Every row gives one point. The points of each table are mixes of a few directions, plus a little noise. How many directions does each table use, and how many do they share? Where both have some left over, give the other angles between the two spaces (their principal angles), to ten degrees, smallest first.

First (7 x 2):
[[41,-23],
[-6,4],
[-37,21],
[23,-12],
[-61,34],
[55,-31],
[-14,8]]
Second (5 x 2):
[[3,-5],
[-3,5],
[-6,10],
[37,-64],
[-32,55]]
Directions: first 1, second 1, shared 0; angles 30

First (6 x 3):
[[-20,0,-9],
[-85,10,-22],
[37,10,34],
[24,6,22],
[-3,11,18],
[47,-37,-43]]
Second (7 x 3):
[[42,-9,3],
[-58,13,-4],
[63,-14,4],
[-53,12,-4],
[-64,14,-4],
[59,-13,4],
[11,-2,1]]
Directions: first 2, second 1, shared 1

First (8 x 6):
[[-19,-9,8,15,7,-1],
[61,27,-24,-48,-22,5],
[44,20,-17,-35,-16,4],
[-21,-9,8,17,8,-2],
[-36,-16,14,29,13,-3],
[-47,-21,18,37,17,-4],
[-44,-20,17,34,16,-4],
[63,28,-25,-49,-23,5]]
Second (6 x 6):
[[95,43,-37,-75,-34,8],
[-35,-16,14,28,13,-3],
[-19,-9,7,15,7,-2],
[8,4,-3,-6,-2,1],
[-31,-14,12,25,11,-3],
[-17,-8,7,13,6,-1]]
Directions: first 1, second 1, shared 1

First (10 x 8):
[[19,-61,-7,52,3,12,-11,-20],
[-31,11,-8,0,3,-10,36,-23],
[-26,-6,22,-18,-9,27,-10,35],
[-4,14,42,-48,-21,37,-40,79],
[-29,57,-16,-49,32,11,-37,34],
[5,-19,-5,19,-4,-1,15,-12],
[36,-6,-51,46,25,-41,19,-70],
[38,-39,5,25,-36,12,27,19],
[5,52,-58,-4,40,-39,10,-43],
[-13,-3,75,-26,-35,-9,-6,0]]
Second (10 x 8):
[[24,31,15,11,-17,1,11,11],
[-15,2,-44,-10,-9,35,-6,-13],
[29,47,3,11,-28,17,13,10],
[-57,-41,-2,-41,29,-18,-33,-34],
[7,20,-16,1,-15,21,2,-1],
[26,12,-39,26,-18,38,20,18],
[-45,-68,70,-29,58,-84,-28,-17],
[-40,-27,66,-36,34,-66,-29,-23],
[40,34,-27,30,-30,37,25,22],
[31,-11,-26,37,-4,19,25,29]]
Directions: first 5, second 3, shared 1; angles 40, 60

First (8 x 11):
[[-16,10,-19,-11,-16,-18,-21,-25,6,48,-24],
[4,-1,3,3,3,1,5,20,-5,-5,5],
[16,-6,14,14,9,17,8,11,-1,-41,20],
[-12,-7,-1,-13,2,8,0,-68,16,-5,-10],
[-5,22,-22,6,-25,-19,-42,-18,8,48,-19],
[12,0,7,12,4,8,2,19,-3,-22,13],
[1,-4,5,-7,10,-11,29,82,-26,8,7],
[0,-14,12,-5,13,14,19,-21,4,-31,7]]
Second (11 x 11):
[[-8,-1,-4,-5,-4,3,-9,-51,13,3,-9],
[-5,0,-2,-3,-2,2,-5,-30,8,2,-5],
[13,2,7,9,6,-6,15,87,-23,-5,15],
[9,1,5,6,5,-4,11,60,-16,-3,10],
[6,1,3,5,3,-3,7,39,-11,-2,7],
[-14,-2,-7,-11,-7,6,-17,-95,25,6,-17],
[-3,0,-2,-3,-2,1,-5,-25,7,1,-4],
[14,2,7,10,6,-6,17,93,-25,-5,16],
[-9,-1,-5,-6,-4,3,-10,-56,15,3,-10],
[2,0,1,2,1,-1,3,15,-4,-1,3],
[-6,-1,-3,-4,-2,2,-6,-37,10,2,-7]]
Directions: first 3, second 1, shared 1

First (10 x 12):
[[-7,24,17,-48,-35,-28,-62,5,0,-24,-35,0],
[-28,31,40,-85,-40,-53,-81,23,-6,-35,-58,-15],
[9,-23,-22,63,31,24,54,-28,-8,30,19,4],
[15,-20,-28,60,7,9,12,-57,-11,21,-6,16],
[0,-2,2,15,27,24,48,24,5,13,31,-9],
[1,-1,-7,50,21,10,32,-33,-16,29,-12,-2],
[16,42,8,13,-2,35,16,14,5,8,8,1],
[-13,-43,-9,28,43,0,56,-1,-6,21,24,-12],
[20,-22,-20,-16,-2,26,14,38,32,-19,69,13],
[-14,15,20,-80,-50,-48,-92,15,5,-43,-39,1]]
Second (11 x 12):
[[21,-11,-44,-4,2,14,-4,-30,3,4,18,37],
[-8,-5,35,-5,56,37,60,42,19,-1,21,-18],
[-15,-11,10,41,-23,-39,3,38,2,2,-7,-43],
[15,-19,-44,-31,2,-4,-39,-55,-1,-9,-13,50],
[-15,8,54,45,-47,-17,-18,-22,-28,6,-12,-39],
[-16,15,22,29,-25,-39,-6,44,1,1,-29,-44],
[-18,-34,21,82,-49,-60,-15,8,-10,3,-18,-55],
[23,31,-48,-40,-19,24,-11,-21,-11,11,37,44],
[32,37,-18,11,8,49,-4,-50,0,10,-14,43],
[-39,-33,53,-65,57,4,47,65,12,-17,34,-33],
[20,20,-41,-63,37,30,-13,-20,15,-8,-17,59]]
Directions: first 4, second 6, shared 3; angles 50

First (8 x 14):
[[3,-9,-36,16,10,1,15,-21,-22,-27,-28,18,-29,15],
[-8,-15,10,-33,-5,-20,-19,28,16,28,-21,-28,36,4],
[-12,-13,33,-5,22,-14,6,8,11,12,-45,-10,19,-10],
[-5,-27,-14,60,60,16,16,-48,27,-37,24,-22,-65,33],
[5,8,-32,-24,-46,-38,-13,21,-18,4,-11,25,10,12],
[-12,52,-9,52,-27,2,50,5,-8,-39,69,-18,34,-28],
[25,0,60,-69,-19,2,-59,20,3,64,-12,53,-8,-19],
[5,3,-10,2,12,49,9,-10,-8,-7,25,-15,1,-9]]
Second (8 x 14):
[[-17,-24,41,8,37,9,13,4,17,12,-6,-27,10,-10],
[-12,-48,25,-25,20,21,6,19,-13,30,-3,-2,3,-5],
[40,73,-48,-12,-47,-2,-20,-28,-27,-30,-42,57,-11,-6],
[14,13,-95,-9,-42,-27,-20,-4,-8,-27,-11,-8,-4,44],
[27,43,-36,-22,-52,-36,-51,-1,18,-1,2,12,-1,20],
[-19,-39,46,22,57,9,14,-8,27,8,-1,-29,-14,1],
[-34,-24,47,17,30,13,41,23,5,11,17,-43,42,-25],
[1,7,23,20,-4,14,18,-5,-18,-5,42,40,-26,-17]]
Directions: first 6, second 6, shared 5; angles 70
